Rows are points. Examples show where two turns around zero, p and q, send a point. Write where each new point lands after one turn and then the other. Backwards means that the second turn is done in reverse. Each puzzle has new turns, and all numbers are rounded.

Turn p:
[ 1.7 -1.1] -> [ 0.7 -1.9]
[4.2 3.8] -> [5.6 0.6]
[0.7 0.3] -> [ 0.7 -0.2]
[-6.6 -3.0] -> [-7.1  1.5]
Turn q:
[-6.4  0.2] -> [-5.8 -2.8]
[ 2.3 -1.6] -> [ 2.8 -0.3]
[4.0 1.4] -> [2.9 3.1]
Where do these land?
p, then q: [-5.0  2.4] -> [-4.6  3.1]
q, then p: [ 2.3 -3.7] -> [ 1.7 -4.0]
p, then q: [ 3.6 -3.0] -> [ 3.1 -3.5]
q, then p: [-0.9  4.2] -> [-0.3  4.3]

Turn p:
[ 3.4 -5.8 -4.9] -> [ 0.2 -5.6 -6.1]
[-0.3 -1.5  1.6] -> [ 0.2 -1.6  1.5]
[1.7 3.5 2.8] -> [3.2 3.0 2.0]
[-4.8  3.8  0.4] -> [-3.6  4.2  2.5]
Turn q:
[-1.9  4.0  1.9] -> [-0.3  4.8  0.0]
[ 4.5 -3.9 -3.6] -> [ 2.6 -6.3  1.4]
[ 3.4 -5.2  0.4] -> [-1.7 -5.6  2.2]
[-2.6 -0.8 -0.8] -> [-0.6  0.0 -2.8]
[-3.5  5.8  2.0] -> [ 0.0  7.0 -1.0]
Where do these land?
p, then q: [ 0.9 -4.3  0.4] -> [-1.8 -4.0 -0.6]
p, then q: [-5.0  1.7 -3.1] -> [-0.2  4.0 -4.6]
p, then q: [ 5.0 -1.9  3.3] -> [ 0.0 -4.2  4.7]
q, then p: [ 5.1  2.4 -0.3] -> [ 4.8 -0.8  2.9]
q, then p: [-6.1  2.0 -0.3] -> [-2.3  4.4 -4.0]

Turn p:
[ 2.2  3.5 -2.2  5.0  1.1 -5.0] -> [ 7.7 -0.3 -2.7  1.2  1.0 -2.1]
[-2.9 -1.2  1.5 -3.3  3.2 -0.6] -> [-3.4 -2.3  1.1 -1.0  3.6 -1.2]
[-2.0 -1.2  5.6 -2.3 -4.3 -4.2] -> [-0.8  2.5  3.6 -6.6  0.0 -3.8]
[-3.0 -2.2  2.3  2.5  3.6  1.4] -> [-1.4 -3.4  3.4  3.0  0.3 -2.6]
[ 4.5 -0.7 -1.3 -0.7  2.0  3.0] -> [-0.1  1.5  0.2  3.4  1.3  4.5]
[ 5.9  4.8 -3.2  6.3 -7.0 -3.1] -> [ 9.6  5.3 -4.1 -0.5 -5.4  0.5]
[-2.6 -4.1 -1.8 -3.7 -0.6  2.0] -> [-4.4 -3.0  0.8 -2.4 -0.8  3.1]
[-2.1  1.0 -0.8 -4.0  2.1  6.4] -> [-7.2 -0.4 -2.2  2.8  0.4  1.6]
Turn q:
[ 3.6 -1.6 -2.6 -2.9 -0.5  2.3] -> [-2.3 -1.1 -2.0 -3.0  2.4 -3.3]
[ 3.1  1.5  1.5  1.7 -1.1  4.0] -> [ 2.6 -0.8 -3.4 -3.8 -0.9  0.3]
[-4.1  2.0 -1.7  1.7  3.2 -1.6] -> [0.3 4.3 1.0 3.4 1.1 2.7]
[ 1.3  1.9  0.2 -4.5 -2.9  2.1] -> [-2.0  0.6  1.0 -5.0 -1.7 -2.4]
[-4.6 -5.4 -1.5 -2.5 -2.0  0.9] -> [-4.4 -3.0  4.2 -0.6  3.3  2.5]
[ 4.9  2.2  1.9  9.9 -2.5 -7.6] -> [ 3.1 -2.9 -6.8  8.0 -8.1  0.6]
[-4.1 -0.6  2.2 -3.4  5.8 -0.1] -> [ 2.7  2.8  5.9  1.0  3.9 -0.6]
Where do these land?
p, then q: [ 4.6 -2.3  1.8  0.9 -9.9 -2.2] -> [-0.7  1.4  0.6 -8.1 -6.7 -4.4]
q, then p backwards: [-3.5  2.2  4.0  1.5  1.0  0.8] -> [ 4.4 -2.8 -0.4  2.1 -2.0 -0.9]
q, then p: [ 4.0 -3.4  3.4 -3.8 -5.6  2.7] -> [-2.6 -1.7  4.1 -7.3  1.9  3.0]
p, then q: [ 7.0  5.0 -0.1 -0.1  2.5 -1.6] -> [ 3.1  5.3 -6.4  0.5  0.9 -1.7]
p, then q backwards: [-4.0  2.1 -6.8 -2.0  1.4 -2.3] -> [ 5.4 -3.4 -1.5  3.9 -2.6  3.6]
p, then q: [-3.9 -0.5 -2.0  2.0  1.4  0.7] -> [-2.1 -3.8  0.2  2.2  1.1  1.1]
q, then p backwards: [-3.4 -4.2  1.1 -1.0  5.0 -0.5] -> [ 3.0 -2.3  2.6  0.6  5.7 -1.6]
p, then q: [-0.8  1.1 -1.5  2.5  4.1  2.4] -> [ 0.5 -2.1 -2.8  3.2  1.3  2.9]

Turn p:
[ 0.2  0.2  1.2 -5.0 -1.0  0.6  4.4 -3.8] -> [-1.1 -0.4 -2.3 -2.4  0.0 -2.2  0.5 -6.6]
[-0.2  3.3  1.4  0.7 -3.4 -4.0 -2.8 -0.7] -> [ 0.3  5.7  2.6 -0.3 -1.6  2.5 -0.6 -0.6]
[-7.5 -2.1 -1.3 -2.1  2.6 -3.5 -3.7  4.3] -> [ 5.5  2.1  3.2 -3.9  3.5 -3.7  1.9  5.2]
[-0.8  3.8 -1.8 -5.1  4.5  2.9 -0.9 -3.6] -> [ 3.4  0.2 -5.1 -1.1  4.0 -1.0 -4.6 -3.0]
[-3.3 -1.4  2.0 -2.7 -1.0  4.1  0.6  0.5] -> [ 1.5 -4.1  2.1 -3.4  1.3 -0.6 -0.6 -2.2]
[-3.2 -9.2  2.6  0.3  3.6 -3.4 -0.3  1.8] -> [-0.2 -1.6  5.2  1.6  3.6 -7.3  4.9  2.8]
[ 5.0  0.8  5.4  1.6 -3.9  3.2 -0.8 -0.8] -> [-1.7 -2.2  3.3  3.9 -2.7  4.6 -1.2 -4.5]
[ 1.4  3.7 -0.4  9.0 -0.4 -0.1 -0.9 -0.3] -> [-5.0  1.8  0.1  2.5  0.1  6.4 -1.6  4.6]
[ 4.6 -5.2 -7.9  6.4 -0.2 -0.7  1.1  1.0] -> [-5.1 -2.0 -3.2  3.7 -5.6 -2.9  0.2  7.8]
[ 3.8  6.0 -1.4 -3.1 -0.9  0.9  3.2  1.7] -> [ 2.3  0.4 -5.8 -0.6 -2.7  4.2  1.1 -3.2]
Turn q:
[ 3.5 -6.5  0.1 -1.4  0.3  0.2 -0.4  5.5] -> [ 3.8  0.5 -0.8 -6.2 -0.4  1.0 -1.6  5.4]
[-7.3  3.1 -4.9  1.6  2.8  0.1  1.1 -0.2] -> [-7.8 -0.7 -3.6  1.9  2.4  2.1 -2.0 -2.8]
[ 1.1 -0.1  2.5 -1.1  4.8 -5.6 -7.9  0.5] -> [ 1.2 -1.7  6.1 -3.4  4.0 -4.2 -5.8 -2.1]
[-0.6  3.0 -5.7 -1.5  0.8 -3.0 -3.0 -3.0] -> [-3.8  2.5  0.9  3.2 -0.7 -2.8 -5.4 -1.5]
[ 0.5 -1.6 -0.8 -3.9 -5.6  0.9  7.9 -3.1] -> [ 2.1  5.9 -4.8  1.1 -5.9  1.2  4.5 -1.6]
[ 2.5 -2.3 -1.2 -4.0 -0.9 -1.6  4.1 -5.2] -> [ 3.9  5.8 -3.4  1.4 -2.2 -2.2  0.0 -2.1]
[-2.4  1.2  2.0  2.5 -3.0  1.2 -6.2 -5.1] -> [ 1.2 -5.6  3.3  4.6 -2.6  0.5 -2.3 -3.9]
[ 0.0 -0.4 -2.2 -0.2  3.9  0.7  3.0 -0.2] -> [-0.7  2.2 -3.5  0.5  3.4  0.0 -0.2  0.8]
[-4.3  3.1  1.9 -0.3 -4.1  5.6  0.3  1.5] -> [-2.3 -1.8  1.8  1.9 -2.3  6.9  3.7 -1.0]
[-0.1  0.9  2.7  6.2  1.9 -1.0  0.0  7.3] -> [-3.2 -5.7  1.1 -4.5  3.4 -1.2  3.5  3.9]
[ 6.9 -0.3  5.5  2.0 -0.9  2.4  1.0  2.0] -> [ 5.4 -1.3  2.9 -0.4  0.8 -1.3  5.5  4.6]
Where do these land?
q, then p: [ 7.0 -2.8 -3.3  0.2  1.1 -2.2  0.4  1.4] -> [ 5.2  3.8 -0.8  1.6 -2.8  2.0  3.7  2.4]
q, then p: [ 1.2  4.9  1.4  3.4  4.8  4.1 -6.3  2.1] -> [ 0.4 -4.3  4.5  4.3  6.9 -0.3  3.2  2.5]
p, then q: [-2.7 -4.9 -0.6 -0.7  1.8 -1.6  0.0  7.8] -> [ 1.9  3.1 -1.9 -6.4  0.4 -2.4  4.8  3.4]
q, then p: [ 3.7 -2.0  2.6  5.0  3.0  5.3 -3.3  2.6] -> [ 2.2 -5.9  0.7  5.6  0.2 -1.7  4.6  2.7]
p, then q: [-7.2  2.4  0.8  0.6 -0.9 -5.3  1.6 -5.5] -> [-4.0  4.9  4.2  0.9  4.6  1.6  0.1 -6.1]
p, then q: [ 2.1  0.8 -2.1  3.4 -5.0 -1.2 -1.6  4.7] -> [-0.4 -1.2  1.8 -0.8 -4.6  3.9  4.6  3.0]
q, then p backwards: [-4.2 -2.0 -1.9 -6.2 -3.1  0.3  0.8 -2.7] -> [ 3.5  6.0  0.0 -1.9 -4.7 -0.9 -0.5 -2.4]
q, then p: [-3.7  2.5 -0.1 -2.3  0.4 -1.1  6.6 -2.7] -> [-4.2  2.1 -5.1 -4.2  1.8  0.8 -2.7 -0.5]
q, then p: [-1.5  1.2 -2.3 -0.4 -4.2  0.9  1.2 -6.4] -> [-6.0  1.8  1.0 -1.1 -3.0  2.3 -3.2  1.9]
p, then q: [ 5.4 -0.3  5.6 -3.1  2.1  0.6  0.7 -1.3] -> [ 2.5 -3.3 -4.2  5.0  0.9 -3.9  0.5 -1.2]
